Every row gives one point. Each copy is the shape, with its points in the same order, turned, moved and blurred by noise. Say if it was mirrored as well.
In the rows, 128 means zero.

Shape (8 x 3):
[[110 145 139]
 [161 116 163]
 [106 134 152]
 [145 126  41]
 [111 136 128]
 [169 148 158]
 [138 139 110]
 [108 148  95]]
Copy 1:
[[130 152 153]
 [ 85 121 134]
 [123 165 138]
 [201  71 140]
 [143 149 140]
 [ 86 118 166]
 [145 116 148]
 [176 135 151]]
Copy 1 is: only turned
Copy 2:
[[122 102 150]
 [185  95 117]
 [136 100 163]
 [ 95 172  86]
 [126 117 149]
 [162  81 108]
 [124 118 115]
 [100 125 132]]
Copy 2 is: mirrored
Copy 3 (8 x 3):
[[124 134 114]
 [165 160 154]
 [118 146 120]
 [141  36 153]
 [121 121 126]
 [182 151 126]
 [145 103 130]
 [120  88 118]]
Copy 3 is: only turned

Shape:
[[135 142 165 126 122 111]
 [143 124  93 125  87  70]
 [147 119 134 142 139 159]
 [100 109 116 141 140 167]
 [128 158 178  87 156  55]
 [144 151 109 109 139 153]
 [117  95 153  67 128 111]
 [108 106  87  95 169 145]
 [100 187  84 125 118  90]
 [ 84  93 138 121 134 120]
 [132 150 111 160 162 116]
 [125 126 109 143 120  94]]
Copy 1, 12 rows:
[[126  95 124 118 124 115]
 [106 156  71 126 151 145]
 [125 137 151 124  80 121]
 [138 164 181 123 112 122]
 [118  49 115  87 158 157]
 [ 90 142 147  90  99 120]
 [ 87  99 157 147 151 159]
 [100 164 182  99 121 172]
 [115 158 104  56 167 116]
 [141 133 168 140 153 144]
 [152 144 126  77 103 138]
 [136 148 107 114 136 140]]
Copy 1 is: only turned
Copy 2, 12 rows:
[[110 172 146 134 104 137]
 [162 160 175  80 108 173]
 [ 97 108 148 141 131 122]
 [136  90 124 141 133 116]
 [130 239 145 127 136 125]
 [102 125 121 103 143 149]
 [132 167 137  87 121  79]
 [141 114 125  98 182 106]
 [168 163 104 107 137 192]
 [166 138 136 128 121  91]
 [138 137 147 152 158 165]
 [153 141 157 124 124 161]]
Copy 2 is: only turned
Copy 3:
[[103 115 136 138 142 163]
 [154 151 146  92  94 169]
 [113  89 139 151 117 109]
 [142  84 100 137 121  96]
 [106 137 167 107 202 174]
 [148  68 152 135 127 133]
 [ 96  98 128  70 153 136]
 [162  82 135  92 140  85]
 [204 125 132 129 145 183]
 [123 119  94 101 145 113]
 [157 129 152 163 139 118]
 [153 142 131 121 116 143]]
Copy 3 is: only turned

Shape, 13 rows:
[[105 113 114 165 135 187 133  86  80]
 [ 87 114 114 178 158 143  87 109  93]
 [ 96 114 144  95 108 141 118 159 146]
 [116  93  81 119 141 135 133 135 144]
 [136 144 134 142 117 123 166 128 179]
 [ 98  96 104 161 126 188  93 147 125]
 [134 172 129 100 160 148 154 121 184]
 [ 99  85 112 132 123 152 118 135 107]
 [166 156 182  82 121 117 150 113 164]
 [116 141 166 164 147 145 156  71 130]
 [144 104 145 170 157 163 116 115 105]
 [106 111 142 103 141 137 164 183 132]
 [162 197 150 111 116 117 152 133 143]]
Copy 1:
[[138  91 118 176 181 162 134 131 124]
 [ 66 107 131 166 170 147 144 130 115]
 [120  99 104 108  79 109 157 122 108]
 [128 137 108  98 130 139 149 154 117]
 [152 151 143 134  85 126 160 113 164]
 [108  87  76 128 172 120 161 127 143]
 [168 169 150 130 104  98 163  96 108]
 [108  93  93 129 137 147 134 144 121]
 [160 143 151 135  51 103 109  73 114]
 [138 115 170 181 121 162 145  82 132]
 [111  98 145 142 167 139 120  95 139]
 [134  88 138  89  97 107 161 138 116]
 [159 151 165 169  63  77 118 121 129]]
Copy 1 is: mirrored
Copy 2:
[[ 93  81 108 121 116  80 102 164 127]
 [102  95 143  89 126 112  67 157 155]
 [162 143 130 134 111 170 131 151 111]
 [145 112 126 139 145 143 125 191 167]
 [143  96 150 122 142 140 185 133 123]
 [140  95 142 139  79 121  95 161 158]
 [100 122 156 162 154 171 184 136 120]
 [154 109 115 124 115 126  93 183 135]
 [135 119 134 141 172 169 170 101  69]
 [ 81  77 147 104 146 109 147 145  86]
 [120  82 146 130 147  93  89 138 120]
 [167 170 159 147 141 125 145 181 112]
 [119 146 132 134 165 135 185  85 109]]
Copy 2 is: only turned
Copy 3 (13 x 9):
[[ 43 118 130 153 121 122  98 122  97]
 [ 84  89 113 147 144  93  63 136 122]
 [138  97 135 103 132 125 158 173 108]
 [130 109 103 132  93 131 120 158 150]
 [163 131 150 138 104 105 156 104 117]
 [ 84 109 159 152 116 119  95 183 129]
 [164 132 113 174 112 109 185 131  94]
 [ 91  97 126 115 119 132 109 155 127]
 [162 118 119 130 161 129 211  95 108]
 [ 94 105 134 157 120  84 145  75  94]
 [ 69 120 126 154 150  94 121 118 148]
 [126 136 116  90 105  88 167 167 120]
 [164 160 129 137 163 117 166  98  87]]
Copy 3 is: mirrored

Shape (17 x 11):
[[170  78  97 136 133 140 151 137 114  89 161]
 [173 110 143 132 186 138 162 171  78 132 112]
 [128 108 128 143 163  60 157 118 143 125 127]
 [146 100  95 177 133  90 117 121  86 131 121]
 [111 145  59 123 106 145 115 100 130 115  98]
 [ 80 150  80 117 112 110 101 151 125 158 120]
 [149 123 101 121 174 142 127 142 159 118 136]
 [146  94 146 115 157  98 147  73  95 112 149]
 [161 168 131 102 181  96 141 107 122  79 137]
 [171 125 108 167 102 139 116 108 110 177 127]
 [132  74 131 192 157  99 130 134 139 129 130]
 [ 90 153 153 104 116 146 100 160  90 127 145]
 [154  78 142 138 159  88 129 144 105 118 116]
 [107 102 108 156 173 141  74  98 114  97 110]
 [ 94 168 145 133 177 130  94 149 104 166 119]
 [166 138 127 146  97 118 130  82 159 136 111]
 [118  89 127 101 124  68 102 127 139 118 150]]
Copy 1:
[[ 95  97 129 186 140 137 173 163 110 138 130]
 [100 160 144 191 171 159 103 149  68 149 122]
 [119 113 173 144 162 104 128 132 116  99  72]
 [114 131 154 170  96 124 125 128 127 156  80]
 [108  98 140  98 117 138 156  79 133 166 144]
 [104 116 164  63 102 142 111 115 126 130 133]
 [100 106 170 148 175 138 127 142 134 136 156]
 [140  79 131 187 144  98 123 119  79 114  99]
 [114 112 178 174 168  98 135  91  81 112 156]
 [179 135 138 153  96 136 123 135 136 175 132]
 [108 128 138 153 144 102 118 160 154 133  77]
 [101 133 110  98 103 121  85 128  77 111 172]
 [103 126 140 186 137 132 104 130 115 105  84]
 [ 69  80 130 154 137  99  92  97 139 172 119]
 [112 137 159 102 133 105  43 120  95 145 146]
 [174 125 131 149 134 114 148  94 156 132 131]
 [110  80 148 135 117 122 110 127 129  65 110]]
Copy 1 is: mirrored
Copy 2:
[[130 115 160  88  87 151 136 124 165 135 172]
 [ 99 132  74  78 125 172 166  93 150 131 158]
 [125 111  90 102  81 155  90 142 136  89 117]
 [151 104 139  72 136 138 120 105 142  96 111]
 [162 114 150 159 110 122  80  59 138 113 137]
 [167 149 128 143 103 133  94  67  83 127  92]
 [145 149 112 119  95 171  93  96 128 109 187]
 [107 100 114 115  97 114 147 151 129  75 155]
 [150  79  83 143 117 178 125 140 119 105 178]
 [123 148 168 125 152 159 126  82 159  84 109]
 [114 137 124  60 115 147  82 139 157 105 118]
 [137 158 121 143 143 123 136 107  60 162 128]
 [ 83  97 106  70 108 154 115 123 126 117 127]
 [142 117 125  87 152 102  75  97 124  97 181]
 [144 174  71 118 159 140 111  93  83 111 127]
 [109 114 159 169 133 163  94 117 164  82 123]
 [117 104 147 112  76 138  92 139  76 104 121]]
Copy 2 is: only turned
Copy 3 (17 x 11):
[[109 118 152 117 177 109 111 129 172 101 116]
 [136 157 165  79 163 109 117 100  85  94 123]
 [128 113 127 100 150 116 166 119 121 181 103]
 [122 144 123 140 151  62 116 127 125 157 110]
 [ 99 168 119 197 143 145 135 172 132 141 129]
 [136 152 148 192 121 153 118 149 101 176  91]
 [ 85 131 132 118 165 167 114 118 121 132 109]
 [113  82 144  98 165  91 151 164 113 140 150]
 [ 91  89 135 131 163 137 186 111  86 108 134]
 [ 99 151 111 129  96  87  94 171 117 124 100]
 [136 124 101  92 150 103 102 107 143 177 116]
 [169 100 158 173 118 155  97 143  82 116 130]
 [148 119 128  96 180  94 124 125 108 143 105]
 [107 126  98 158 183 121  91 133 103 162 169]
 [132 134 138 144 112 149 101 114  43 158 133]
 [102 129  73 124 112 121 148 177 129 124 106]
 [144  75 133 139 174 126 132 160 119 169  84]]
Copy 3 is: only turned
